Rows are points. The window is the flat piece filled in between its corners: a triangle in 3 columns, a solid with four corners in 4, and so on. A path goes straight from each point to the next, and from the last back to the first. After which points does the path pass through the window?
(in the rows, 128 means zero)

Window:
[[123 156 115]
 [173 108 107]
 [156 117 174]]
Path:
(1): [166 147 118]
(2): [142 153 160]
(3): [116 119 152]
(4): [146  83 145]
(5): [144 156 126]
(6): [161 134 169]
(7): [152 107 170]
(8): [129 105  95]
(9): [154 172 137]
(10): [162 150 146]
(11): [ 96 121 160]
(12): [166  73 101]
Through the window after points: 4, 6, 8, 12

Window, 6 rows:
[[147 145  76 123 137 152]
 [119 155 137 150  90 108]
 [161 132  97  82 133 131]
 [157 162 123 105 163 144]
 [114 127 164 139  77 155]
 [117  39 126 184 134 155]]
Path:
(1): [ 93 133 110  95 112 152]
(2): [104 168 107 101 131 113]
(3): [196 145 137 125 129 157]
(4): [154 112 162 146  81 150]
(5): [104 143 131 111 117 135]
(6): [ 97  83 140 134 131 147]
(7): [163  99 100 189  88 145]
(8): [191 139 125 146 123 136]
(9): [121 130 133 105 131 156]
(10): [ 78 150  83 153 146 165]
(11): [195 150 166 110  90  88]
(12): [155 139 113 136 114 135]
(13): [112 143 103  96 126 122]
(14): [ 91 150 136 142 116 127]
(15): [152 149 131 149  77 103]
(16): [168 160 142 133 113 127]
Through the window after points: 10, 12, 14

Window, 8 rows:
[[117  97 143 104 208 115 175 146]
 [116 124  85 153 116 122 164 124]
 [ 91 177 123 138 103 102  96 114]
 [127 124 123  98 123 121 151 171]
 [200 246 113 125 132 130 107 114]
 [138 125 153 139 104 113 168 153]
 [146 102 135 122 112 140 139 133]
 [133 116 104 161 122 100 126 150]]
Path:
(1): [138 160 118 158 128 178 139 160]
(2): [107 146 150 155 133 143 151 180]
(3): [166 114 126 102  96  93 160 121]
(4): [143  73 139  97 105 115 161 117]
(5): [135 136 128 138 141 140 135 149]
(6): [114 132 142 146 103 166 114 178]
(7): [137 133 123 115 124 106 159 128]
(8): [130  92 109 139 123  97 127 133]
(9): [ 94 145 147 135 135 167 203 175]
(10): [103 196 127 136 136 134 119 153]
(11): [105 127 114 138  86  77 105  88]
(12): [160 165 118  87 146  77 173 136]
(13): [161 213 118 162 120 154  80 116]
(14): [ 93 173 119 152 131 139 124 153]
(15): [130 127 116 121 109  94 136 114]
(16): [120 112 102 102 129  70 142 118]
Through the window after points: 2, 4, 10, 12, 14

Window (11 x 11):
[[104 111 183  74  93  60 240 150 103 121  80]
 [128 130 103 129  66 140 102 202  96 219 114]
 [130  87 154 167 129 139 116 136 146 129 109]
 [169  84  94 145 136 146 138 139  96 142 136]
 [112 101 121 141 127 127  88  94  99 117 121]
 [146 168 139 128  86 171 133 162 117 106  66]
 [128  88 100 131  76 132  93 142 140 118 156]
 [124 135 141 156 119  87 182 138 130 124 109]
 [113 123 135 144 117 159 155 116 138 146 119]
 [172 141 117  78 182 122  94 101 115 161 101]
 [133  98  74 106 169 127 120 137 118 138 101]]
Path:
(1): [127 124 124 126 121 148 125 155 116 130 139]
(2): [ 45 140 156 109  97 131 126 181 122 111 150]
(3): [190  90  95 141 101 124 130 112 127 144 101]
(4): [164  77 116 119  77 120 104 100 128 158 104]
(5): [110 139 131 135 132 127 132 145 114 126 111]
(6): [121  91 175 122 149 162 108 161 115 127 144]
(7): [145 137  38 149  85 113 104 107 126 146  88]
(8): [114 107 125 145  67 118 180 118 119 148  72]
(9): [143 150 138 119 155 129  99 154 125 116 126]
(10): [111 111 141 123 154 135 135 170  88 119 133]
(11): [149 111 103 120  98 126 110 132 131 144 111]
(12): [150  87 123 134 109 118 140 141 130 150  84]
(13): [107 130 136 123 142 109 152 125 115 132 140]
(14): [124 109 123 122 147 149 126 188  94 144 132]
(15): [173  89 114 129  81  92 177  69 129 126 100]
(16): [151  85  90 115 117 103  96  96 136 139  79]
Through the window after points: 2, 14, 16
